Each point is reached from the start by the listed moves, each made 0, 1 or 2 times, or once backwards (-1), plus a little noise. Say if it took an odd or an even number of moves. Then give how often each move was made.

Moves:
(1): [ 3.3 -1.2  3.8  3.8 -1.5]
(2): [-1.8  3.5 -0.5 -1.5  2.4]
Start: [ 0.4  0.7 -0.4  0.6 -1.3]
Points:
[-3.0  7.9 -1.5 -2.6  3.6] => even (0, 2)
[ 5.4  1.7  6.3  6.9 -1.8] => odd (2, 1)
[ 6.7 -1.9  7.1  8.1 -4.4] => even (2, 0)

Moves:
(1): [-1.2 -1.3  0.3 -3.8  0.4 -0.3 -0.8  2.1]
(2): [ 1.8  1.6 -4.6 -0.9  2.8 -0.1 -0.5 -0.5]
(3): [-3.3  1.2 -1.7  0.8 -2.0 -0.7  0.9  1.7]
(4): [ 2.3  1.8  1.0 -1.2 -6.9  0.4 -1.1  1.5]
(5): [-2.2  0.6 -2.7  2.2 -0.8  1.4 -0.1 -2.6]
(6): [-1.2 -0.6 -2.0 -0.5 -0.9 -1.7 -1.9  1.4]
Start: [-1.3 -0.3  1.3 -0.8 -1.1  0.5 -1.0 -1.3]
Points:
[  8.4   1.6  12.0  -1.5 -15.8   1.1  -2.1   1.5] => even (-1, -1, -1, 2, -1, 0)
[ -3.7   2.5  -8.1   8.1   7.3   4.9   2.1 -11.9] => even (-1, 1, 0, -1, 2, -1)
[ 2.3  3.0  1.7  2.1 -8.2  0.9 -1.5 -1.8] => even (-1, 0, 0, 1, 0, 0)
[ -6.2   3.0 -11.9   4.2  -2.9  -1.8  -3.7  -1.9] => even (-1, 1, 1, 0, 1, 2)

Moves:
(1): [-3.0 -1.3  0.8 -2.2 -1.1 -1.6  0.3 -0.3  0.4  1.6  2.0  0.1]
(2): [ 6.9 -2.0 -3.3  2.4  0.8 -0.9 -3.1 -1.0 -2.9 -0.4 -1.1 -2.0]
(3): [ 0.8  1.7 -3.2 -0.4 -1.9 -4.9 -4.2 -2.6  3.6 -1.7 -0.2 -1.3]
(4): [ 3.7 -0.3 -1.8  3.6  1.1 -1.3  0.7 -0.7 -2.5  1.1 -1.6 -1.5]
(5): [-0.3  1.5 -0.4 -0.3  1.9  0.7  1.0 -0.7  0.0 -1.2  1.9 -0.1]
(6): [ 5.1  5.8  3.3  2.8 -1.6  3.2  2.6  3.8  2.1  0.4  3.3  1.1]
(7): [ 2.1  1.9 -0.8  3.6 -2.6  2.3  1.2  1.4  0.5 -0.3  2.2 -2.6]
(8): [-3.8  4.5  4.1 -1.7 -0.7  1.9 -1.1  1.1  4.7  1.9  3.1  0.1]
(9): [-3.2  0.1 -0.1 -1.6 -0.3 -4.7 -4.4  2.2  4.4 -1.4  1.2 -0.2]
(10): [-0.1  1.2  0.1 -2.0 -1.1 -1.0 -1.5  0.5 -0.1 -1.0 -0.2 -1.1]
(11): [ 0.3 -0.2  1.0  2.1  0.6 -0.1 -0.7 -0.4 -1.3 -0.9  0.8  0.5]
Start: [-0.2 -2.8  2.8 -2.6  0.6 -4.3  1.2  2.2  1.0  0.3 -0.4  0.5]
Points:
[ 0.2  3.7 -1.9 -0.4  1.2 -0.1 -8.6  3.1 11.3 -2.5  9.0 -8.3] => even (-1, 2, 0, -1, 2, -1, 2, 2, 1, -1, -1)
[ -4.6   1.3   6.0  -1.8 -10.1 -14.2 -14.4  10.0  10.4  -1.1  11.5  -8.1] => odd (2, 1, 0, 0, -1, 0, 2, 1, 2, 2, 2)
[  4.2  -1.8  -3.8   0.4   0.4 -18.0 -16.0   2.7   8.7  -7.3  -0.6  -2.6] => even (-1, 1, 1, 0, 0, 0, 0, 0, 2, 0, 1)
